Each wall is flat, endless, passes through zero and stands at right angles to its row. A trip goes straight from one point to another. Which walls does it cross, in order?

Walls:
(1): [-11  26]
(2): [23 -1]
(3): [-25  -9]
(4): [-12  23]
(5): [-31 -12]
(6): [ 10 -13]
Trips:
[-39   3] to [-13  -1] => none
[ 10 -46] to [ 42 -24] => 3, 5
[-15 -42] to [-56   5] => 6, 4, 1
[60 11] to [32 40] => 1, 4, 6

Walls:
(1): [ 19  22 -25   9  14   9]
(2): [  9  39  17   4  45 -31]
(3): [ -3 -43  -8 -16   5  15]
(4): [  6   7 -13 -22 -17  -4]
(5): [ 15 -10   8 -21   1   8]
(6): [ 14  -1  17  17 -25  32]
(7): [  6  24  -1  30 -12  -1]
(8): [ 54 -46   1   5  35  -4]
(9): [  6   9  -5  32   4 -53]
(10): [-40  -5  -6  -6   3  24]
Trips:
[  5  32   5  -4 -43  17] to [ -3 -32  19  22  -5 -19] => 1, 9, 4, 8, 3, 7
[ 14   3  -8 -12  -1  31] to [  4 -23  -8 -25 -10  -9] => 1, 6, 10
[-22  -1 -19  21 -22 -26] to [35 -1 -2 14 13 -5] => 10, 1, 4, 2, 8, 6, 5
[14  6  6 38 18 40] to [-5 23 42 37 28  4] => 9, 10, 8
[-33 -10  30   6   7  -1] to [-20 -31 -18 -24 -11  17] => 2, 5, 4
[  3 -11  26 -17  14  -9] to [  7  20 -10 -17  28  -1] => 1, 4, 3

Walls:
(1): [ 26 -11  19 -40  13 -42 -20  49  -5 -18   5   5]
(2): [ -1  23   5 -24  -8   3  -4  16 -24 -41  14  45]
(3): [-17  23  46 -11  19  -4  12  -6  20  -4 -20  10]
(4): [-34  14  28  43 -19  18 -14  -6 -20   3 -19  -2]
(5): [-10  11  -4 -12   8   5  60  31   8 -35 -24  -9]
(6): [ -7   2  16   8  28  21 -15  44 -24  -2  -5  13]
(7): [ 21  11   1  16  -3  21 -41   7  15 -10 -12   9]
Trips:
[ 48   9  10  -6  46 -35 -33 -11  15  -4 -32   8] to [ 22   3  -3   2 -46 -41 -29 -28  -4  36  -9  11] => 6, 3, 4
[ 16   4 -14  25  37  -2   6  21 -39   5  37  13] to [ 13   4 -14   8   6   9  11  10  -7   5   0  35] => 7, 5, 1
